Each row is a point. Each copy is the shape, with its points in the same order, stretched, turned, moved and blurred by noise. Some copies are also mirrored. Which?
(in the rows, 128 means zero)

Shape (6 x 2):
[[248 191]
 [ 98 149]
 [166 123]
 [154  98]
 [133  88]
 [121  91]]
Copy 1 (6 x 2):
[[165 231]
 [ 86 132]
 [150 143]
 [156 120]
 [147 101]
 [131  98]]
Copy 1 is: only turned
Copy 2 (6 x 2):
[[ 16 143]
 [139 144]
 [110 101]
 [128  83]
 [153  90]
 [162  94]]
Copy 2 is: mirrored
Copy 3 (6 x 2):
[[ 16 126]
 [173 140]
 [119  90]
 [133  78]
 [155  67]
 [169  73]]
Copy 3 is: mirrored

Shape (5 x 2):
[[126  74]
 [ 55 210]
 [142 109]
 [121  94]
 [162 135]]
Copy 1 (5 x 2):
[[180 134]
 [ 44  42]
 [139 145]
 [156 128]
 [111 157]]
Copy 1 is: only turned
Copy 2 (5 x 2):
[[175  77]
 [ 53 186]
 [159 112]
 [148  96]
 [154 142]]
Copy 2 is: only turned
Copy 3 (5 x 2):
[[192 127]
 [ 64  37]
 [169 133]
 [175 128]
 [141 154]]
Copy 3 is: only turned
Copy 4 (5 x 2):
[[171  93]
 [ 89 228]
 [130  91]
 [158 106]
 [110  89]]
Copy 4 is: mirrored

Shape (8 x 3):
[[189 209 130]
 [ 62 141 143]
 [122  82  91]
 [109  95 130]
 [153 104 145]
 [165 149 193]
 [ 66 171  66]
 [144 130 129]]
Copy 1 (8 x 3):
[[ 69 103  38]
 [103 197 171]
 [194 167 143]
 [144 155 164]
 [127 109 137]
 [ 60  81 122]
 [144 247 107]
 [122 131 110]]
Copy 1 is: mirrored
Copy 2 (8 x 3):
[[235  86 172]
 [ 95 170 169]
 [ 66  68 118]
 [ 88 119 117]
 [138 103 108]
 [217 149 134]
 [ 69 101 201]
 [143  96 135]]
Copy 2 is: mirrored

Shape (7 x 3):
[[183 106  52]
 [144 179 166]
 [134 156  68]
 [ 57 121  94]
 [134 147 184]
 [129 151 176]
 [ 41 115 122]]
Copy 1 (7 x 3):
[[145 211 146]
 [173 125  81]
 [106 192  91]
 [ 80 141  83]
 [155  90 105]
 [154  90  86]
 [ 64 110  86]]
Copy 1 is: mirrored
Copy 2 (7 x 3):
[[101 110  43]
 [124 226 140]
 [ 79 121 101]
 [105  62 162]
 [153 198 146]
 [144 188 140]
 [134  70 185]]
Copy 2 is: only turned
Copy 3 (7 x 3):
[[116  30 187]
 [171 117  60]
 [111  82 119]
 [100 158 122]
 [182 150  97]
 [167 141  91]
 [107 199 136]]
Copy 3 is: only turned
Copy 4 (7 x 3):
[[ 60 199  78]
 [179 155 187]
 [ 73 161 145]
 [102  74 132]
 [203 138 161]
 [188 132 165]
 [143  44 133]]
Copy 4 is: only turned

Shape (9 x 4):
[[ 81  79  84  94]
 [119 157 139  98]
 [ 79 198 111 181]
 [140  92  96  71]
 [166 143 159 146]
 [173 173 191  69]
 [191 134 152 190]
 [ 77 167 149 188]
 [ 74 133  68 154]]
Copy 1 (9 x 4):
[[133 132 205  96]
 [170 162 134 149]
 [185  94 102 199]
 [134 163 163  77]
 [130 156  82 164]
 [165 220 104 155]
 [105 132  48 175]
 [151 108 122 219]
 [154  85 146 135]]
Copy 1 is: mirrored
Copy 2 (9 x 4):
[[101 170  96 160]
 [115  78 114  99]
 [ 46  83 233 144]
 [150 153  60  96]
 [180  64 149 101]
 [196  30  61  44]
 [200  62 190 106]
 [ 75  54 217 182]
 [ 54 149 185 156]]
Copy 2 is: only turned
Copy 3 (9 x 4):
[[ 74 174  88  98]
 [140 143 118 122]
 [104 114 192 135]
 [103 187  76 126]
 [132 110 110 158]
 [173 130  82 117]
 [ 94 101 126 188]
 [ 90 103 170 122]
 [ 67 167 160 126]]
Copy 3 is: only turned
Copy 4 (9 x 4):
[[105  92 198 143]
 [100 108  98 157]
 [144  44  77 139]
 [ 54 119 170 145]
 [113 124  97  94]
 [ 71 187  77 152]
 [123 119  83  51]
 [181  73  91 118]
 [126  35 148 134]]
Copy 4 is: only turned

Shape (8 x 4):
[[155 122 170 149]
 [101  98 129  73]
 [ 61 111 108 116]
 [161 193  92 109]
 [158  85 102  92]
 [176 179 139  86]
 [105 167 175  69]
 [106 141  99 142]]
Copy 1 (8 x 4):
[[ 71 141 101  77]
 [142  95 235 106]
 [134 103 199 179]
 [210  37  52 116]
 [169 133 183 116]
 [175  39  82  51]
 [119  24 164  49]
 [155 105 124 166]]
Copy 1 is: only turned
Copy 2 (8 x 4):
[[121 149 104  89]
 [128  75 102 154]
 [155 116 165 153]
 [ 70  62 158 128]
 [ 72 103  64 176]
 [ 80  46 113  97]
 [157  31 140  82]
 [120 130 170 144]]
Copy 2 is: only turned
Copy 3 (8 x 4):
[[160 120  92 124]
 [ 93 127 134  60]
 [ 83  97 174 105]
 [173 192 114 170]
 [ 66 162  60 112]
 [194 202 102 119]
 [189 144 185  49]
 [126 114 143 154]]
Copy 3 is: only turned
